Every row gives one point. Each copy is the shape, with its points in the same order, turned, moved and blurred by noise. Some copies are also mirrored. Which?
In the rows, zero is written as 128.

Shape, 9 rows:
[[103 154 118]
 [109 103 117]
 [ 99 128 116]
 [108  77 150]
 [ 89 119 152]
 [182 199 123]
 [108  71  71]
 [162 154 169]
 [172 159  69]]
Copy 1 (9 x 3):
[[100 142 110]
 [144 133  99]
 [119 137 107]
 [170 153 117]
 [131 165 134]
 [ 52  75 169]
 [160 112  61]
 [115 120 184]
 [ 87  57 121]]
Copy 1 is: mirrored
Copy 2, 9 rows:
[[105 151 114]
 [100 102 127]
 [ 96 126 119]
 [ 95  79 166]
 [ 84 128 153]
 [192 176 108]
 [ 91  56  90]
 [163 152 160]
 [168 127  61]]
Copy 2 is: only turned
Copy 3, 9 rows:
[[114 161 114]
 [110 128  97]
 [113 135  96]
 [141  95  83]
 [148 137  76]
 [144 200 188]
 [ 66  84 110]
 [176 150 147]
 [ 88 156 187]]
Copy 3 is: mirrored
Copy 4:
[[109 172 141]
 [128 118 108]
 [119 144 123]
 [163 111  95]
 [152 149 105]
 [118 159 223]
 [ 91  82  96]
 [173 147 188]
 [ 78 114 200]]
Copy 4 is: mirrored

Shape (7 x 4):
[[ 85  94 148 108]
 [107 107 114 111]
 [140 113 126 163]
 [130  79 139  72]
 [ 84 189 138 150]
 [174 104  53 129]
 [180 165 136 159]]
Copy 1, 7 rows:
[[ 78  80 145 126]
 [ 99  84 108 118]
 [150  96 112 160]
 [110  65 155  79]
 [ 79 166 103 166]
 [172  76  55  93]
 [178 155 116 144]]
Copy 1 is: only turned
Copy 2 (7 x 4):
[[ 77  90 122 106]
 [ 99 108 106 100]
 [149 113 115 134]
 [105  62 117  62]
 [ 90 184 150 127]
 [169 120  42  92]
 [183 148 128 118]]
Copy 2 is: only turned

Shape (11 x 8):
[[192 176 136 134 133  81 149  92]
 [ 96 105 106 174  96 104  93 179]
 [ 82  92 185 200 121  99 133 140]
 [ 90  98 131 128 108 150  68 128]
 [175 149  96  92 143  92 155 128]
 [151 136 119  88 187  79 152 113]
 [ 93  76 127 159 104 169 148 152]
 [171 160 103 135 168 101 162  75]
 [163 173 148  85 129  97 166 118]
 [100 121 158 196 140 158  90 193]
 [ 40 150 143 197 118 129 124 154]]
Copy 1:
[[162 114 127 111 149 222  88 134]
 [124 107 106 142 128  78 123 172]
 [109  68 183 157 152 103 143 138]
 [154 150 146 108 129  55 132 115]
 [161 123  88  67 152 197 113 152]
 [136 107 108  58 197 181  98 137]
 [153 102 134 126 134  78 204 133]
 [148 121  96 108 185 210 110  97]
 [148 126 140  63 144 209 121 147]
 [149 135 164 173 174  80 166 179]
 [ 71 137 162 175 146  92 164 148]]
Copy 1 is: mirrored
Copy 2:
[[176 193 150 136 138 114 117  92]
 [116  99 108 154  71 118  89 170]
 [101  87 145 205 105  72 134 130]
 [107  75  80 118  92 109 125 127]
 [171 162 150  98 143 152  87 110]
 [144 146 159  95 172 122  70  96]
 [105  50 133 161 102 150 137 131]
 [170 171 130 140 166 131 101  61]
 [146 183 185  92 139 146 119 103]
 [ 86  94 107 171 125  98 143 206]
 [ 36 114 122 194  96 115 122 141]]
Copy 2 is: mirrored
Copy 3:
[[184 177 162 112 135 130 134  88]
 [ 84 118 116 199 108 159  83 146]
 [ 83 113 178 202 126  87 147 167]
 [ 74  90 124 123 133 121  75 153]
 [163 140 146 113 153 174 127  76]
 [148 137 159 117 198 154 130  58]
 [ 90  59 117 155 128 149 143 168]
 [171 152 117 120 157 117 157  63]
 [152 155 182  95 146 165 140  87]
 [ 91 136 128 183 159 124 102 210]
 [ 35 146 121 179 127 124 144 166]]
Copy 3 is: mirrored

Shape (15 x 11):
[[ 99 143 124 148 145 139 159 148  76 128 150]
 [163  91 106 114 128 186  97 189  73 136  72]
 [148 140  87 105 178 145 166 166 146 149  90]
 [159 159 172  60 186 147 137 189 163  80  70]
 [109  95 153 111 180 100  74 101 177 203 102]
 [100 147 183 105 129 109 160  87 119 117 103]
 [177 144  84 153 170 126 136  99 155 114 160]
 [137 131 150 125 134 150 133 129 136 178 135]
 [120  48 127 111 150 125 111 123 164 139  93]
 [100 113  88 136 196  65 159  98  81 182 107]
 [134 115 106 110 161  99  86 129 165 142  50]
 [129 109 107 150 112 125 177  79  84 222 168]
 [ 95  93 110 169 146 118 137 128 136 149  56]
 [180 144 160  89 128 104 131 185 191 126 129]
 [ 49 125  92 103 146  91 103  71 164 103  97]]
Copy 1 (15 x 11):
[[109 138 114 151 133 150 146 151  81 121 130]
 [138  92 121  98  85 184  83 198  80 151  51]
 [140 132  84  97 159 160 142 154 136 160  61]
 [220 140 146  73 193 191 112 148 146 106  67]
 [135  63 141 109 158 120  79  79 160 213 113]
 [163 134 175 135 119 136 154  66 114 127 109]
 [108 182  91 126 133 112 106 146 178 143 111]
 [142 127 144 120 116 152 128 136 123 184 128]
 [128  53 137  94 115 127 110 126 169 150  85]
 [ 89 108  96 151 168  82 136  89  82 171  67]
 [171  90 100 103 128 132  73  92 152 157  56]
 [ 70 131 124 146  89 100 180 124  86 215 126]
 [136  57  92 163 113 139 128 107 134 152  57]
 [221 138 120  73 146 122 124 167 159 151 139]
 [105  91  95  95 124 131 106  19 148 106 102]]
Copy 1 is: mirrored
Copy 2:
[[ 71 177 131 130 124  99 115 155 119 165 132]
 [167 139  79  99 118  98  87 184 107 169  51]
 [133 159  95  99 148 111 170 151 184 161  92]
 [162 167 170  65 147 104 146 201 182  98  62]
 [142  31 152 131 166 118 160 122 169 161 128]
 [ 90 131 193 120 108  82 161 109 120 104 112]
 [158 189  89 149 155 110 145 121 163 117 154]
 [134 138 152 124 109 126 129 141 150 164 147]
 [131  69 107 103 123  82 125 123 178 135 107]
 [ 77 120 101 138 194  52 180  91 122 185 122]
 [153  75 108 129 165  97 172 149 151 124  78]
 [103 147 118 156  86 100 145  71 116 224 178]
 [ 98  97 105 167 122  82 149 141 161 143  64]
 [185 136 144  95 118  75 150 186 196 124 151]
 [ 74  69 101 141 147 122 174 117 121  63 128]]
Copy 2 is: mirrored
Copy 3 (15 x 11):
[[102 111 123 140 151 147 148 143  87 132 143]
 [137  96 136 108 145 199  89 169 102 161  41]
 [157 167  96 105 129 119 143 174  94 148  60]
 [150 212 181  70 154 119 102 184  91  92  64]
 [123 152 127 125 172  47  81 127 178 203  78]
 [107 143 177  97 144  93 156  92 131 111 119]
 [198 167  81 156 154 128 123 103 113 130 126]
 [129 146 141 128 121 126 116 132 128 182 117]
 [153 102 129 123 136  69  72 132 130 151  57]
 [124  95  83 117 213  78 187 132 129 173 102]
 [146 151 112 113 168  95 102 146 172 136  32]
 [136  82 103 135 121 124 179  94 128 225 154]
 [113 104 116 163 145  91 146 140 142 136  40]
 [189 185 160 105 112 115 100 192 151 124 121]
 [ 98 130  79 105 157  52 103  86 163  82  85]]
Copy 3 is: mirrored
Copy 4 (15 x 11):
[[114 132 159 115 134 147 164 167 106 120 157]
 [123 100  88  76 179 118  99 196 157  92 124]
 [143 145 120  99 191 149 169 173 147 152  88]
 [168 159 167  76 186 168 114 144 160  70  33]
 [142  91 165 142 158 144  55 118 133 233  76]
 [103 138 191 101 121 120 146  86 110 129  83]
 [184 123 121 141 169 168 183 101 149 145 156]
 [142 116 165  88 143 127 140 146 163 171 133]
 [127  44 127 121 144 168 115 134 138 167  72]
 [127 131 120 152 167 105 165 138  47 202 103]
 [142 123 109 151 165 132  87 127 143 162  45]
 [128  93 132  99 127  82 201 126 110 211 181]
 [ 69  99 122 168 168 130 136 151 141 165  83]
 [212 128 177 107 125 149 137 144 185 126  70]
 [ 93 147 115 153 100 185 118  84 102 176  66]]
Copy 4 is: mirrored

Shape (18 x 12):
[[173 129 128 165  93  84 168 101 156 105 133 173]
 [126 170 143  72 186  96 172 130  67 143 171  95]
 [ 93 129 174 113 140  96 130  68  80 175 138 128]
 [112 105 166 166 135  91 151 120 159 194 143  91]
 [150 128 130 146 117 137 122 128 117 106 103 190]
 [114  81 181  78 159  84 168 113 166 104 127 112]
 [125  97  87 150 179 126 106 126  76 115 181 168]
 [192 113 172  95 120 131  82 121 101 100  73 160]
 [167 173  83 156  90 120 144  53  86 174  87 140]
 [113 166 117 143 119 110  90  91 158 177 185 113]
 [107  66 174 119 141 124 104 118  91 137 160 190]
 [187 131 136 108  96 162 145  79 167 168  95 129]
 [153 132 181 129 164 175  86 116 182  86  79 192]
 [201 174 113 173 100 150  94  96 161 112  84  85]
 [145 160 170 110  82 174 142 126 173 107  74 106]
 [ 89  80 103 121 139 103 116 130 123 120 119 179]
 [187 131  73 126 177 182  86  86 118 179 127  83]
 [187 152  73 144 150 104  78 135  97 199 107 114]]
Copy 1, 18 rows:
[[170 150 104 193 110  76 163  82 158  86 138 147]
 [107 155 181  91 214  77 168 108 117 138 173  84]
 [114 129 163 115 157  86 113  55  89 161 120 140]
 [126 101 163 191 138  84 119 103 155 190 114 119]
 [162 141 109 154 142 135 134 120 107  80 125 183]
 [131  89 193 120 142  88 126  84 191  88 116 104]
 [130  92  84 125 175  94  99 128  87 109 204 147]
 [211 145 145 115 140 150 106 111 101  64  98 144]
 [143 197  61 155 162 103 155  72  74 145  82 134]
 [108 175 104 148 113 100  86 102 142 189 156 118]
 [149  67 155 105 127 119  99  88 107 122 165 179]
 [181 153  97 139 134 152 146  82 161 146  74 120]
 [172 153 141 147 170 179  64 109 180  60 112 197]
 [169 202  84 204 141 164  96 126 130 106  91  92]
 [139 175 154 165 125 189 145 108 164  94  72 120]
 [111  86 117 124 131  86 112 131 116  92 127 182]
 [151 139  49 122 207 153  79 133 123 173 116  83]
 [182 162  76 136 175  83 105 173  84 177 110 111]]
Copy 1 is: only turned
Copy 2, 18 rows:
[[180 111 119 170  94  77 172 119 145  89 125 146]
 [133 178 154  61 156 119 202 109  48 128 174 102]
 [110 126 167 112 111 116 146  46  68 169 151 111]
 [109 119 171 163 144  82 172 120 139 198 147  95]
 [145 127 119 153  95 149 129 124 100 104 117 175]
 [118  92 170  93 170 114 178 105 155  96 123  97]
 [126 108  83 129 145 115 131 124  59 122 204 174]
 [180 119 158 102 113 160  83 138 104 112  87 154]
 [187 158  75 165  77 112 152  61  73 170  91 122]
 [126 187 115 126 116  76 135  96 143 180 190 131]
 [126  75 158  98 123 128 120  99  84 134 185 180]
 [192 131 120 128 104 159 150  97 163 174 101 117]
 [142 144 157 158 146 184  97 114 169  96 111 192]
 [186 190  91 182 114 137 100 147 148 134  91  85]
 [149 160 150 145  84 188 142 138 168 118  97  91]
 [ 80  82  90 112 114 121 143 119  99 115 140 175]
 [175 162  58 119 179 157 101 131 101 209 142 115]
 [168 163  85 125 134  87 120 151  70 214 109 148]]
Copy 2 is: only turned
Copy 3:
[[131 118 110 178  85  50 178 116 162 108 142 164]
 [137 153 172 110 220  96 174 152  86 150 147 123]
 [ 76 102 183 121 156  77 111 113  95 163 125 158]
 [104  73 163 179 129  77 125 165 152 186 157 106]
 [118 115  96 170 105 100 151 153 116  99 111 197]
 [118  55 164 112 171  90 152 150 181  92 133 128]
 [106 131  75 188 186  95 102 133  81 100 169 169]
 [170  93 117 111 107  91 110 166  98  89  73 199]
 [110 150  92 148  83  83 157  76  98 203  93 161]
 [ 87 169 139 154 118  91  79 141 148 168 162 114]
 [ 93  74 145 150 159  89  92 146 103  99 165 213]
 [156 106 120 121  79 138 136 118 168 174 113 166]
 [135 117 136 173 110 143 106 172 175  70  63 209]
 [172 148  89 164  51 122 120 137 136 143  72 102]
 [134 110 144 117  51 158 163 169 152 117  93 135]
 [ 64  82  81 148 160  85 128 161 126 100 140 181]
 [171 144  68 154 151 158  69 127 112 190 110 124]
 [151 148  62 157 140  77 101 173  95 211 103 145]]
Copy 3 is: only turned
Copy 4 (18 x 12):
[[165 146 132 145 105  50 149  87 158 112 128 162]
 [ 99 140 176  55 169 103 146 129  53 151 142  89]
 [ 67  86 190 119 128  87 100  82  79 143 131 130]
 [115  93 203 168 110  78 130 141 137 177 146 102]
 [136 132 122 139 125 114 111 113 131  97  91 181]
 [102  80 189  83 143  60 146 150 168  97 131 105]
 [137  91  85 129 188 114  94 130  79 137 154 162]
 [157 112 168 102 134 117  77 104 125  66  43 152]
 [127 135 122 149  99 111 138  17 100 182  71 131]
 [113 133 146 157 110 111  70  90 128 168 175  83]
 [113  61 157 115 135  94  73 137 101 104 146 193]
 [155 109 176 115  78 142 132  70 175 142  88 123]
 [124 131 166 141 156 158  84 114 205  53  95 176]
 [182 150 138 186 112 146 121  68 156 105  70  72]
 [119 142 175 133  67 150 144 116 166  73  75 102]
 [ 93  84  96 117 139  77  95 145 136 128 112 165]
 [167  88 131 128 163 195  99  79 125 181 101  77]
 [166 136 131 143 154 126  69 103  97 208  62 101]]
Copy 4 is: only turned
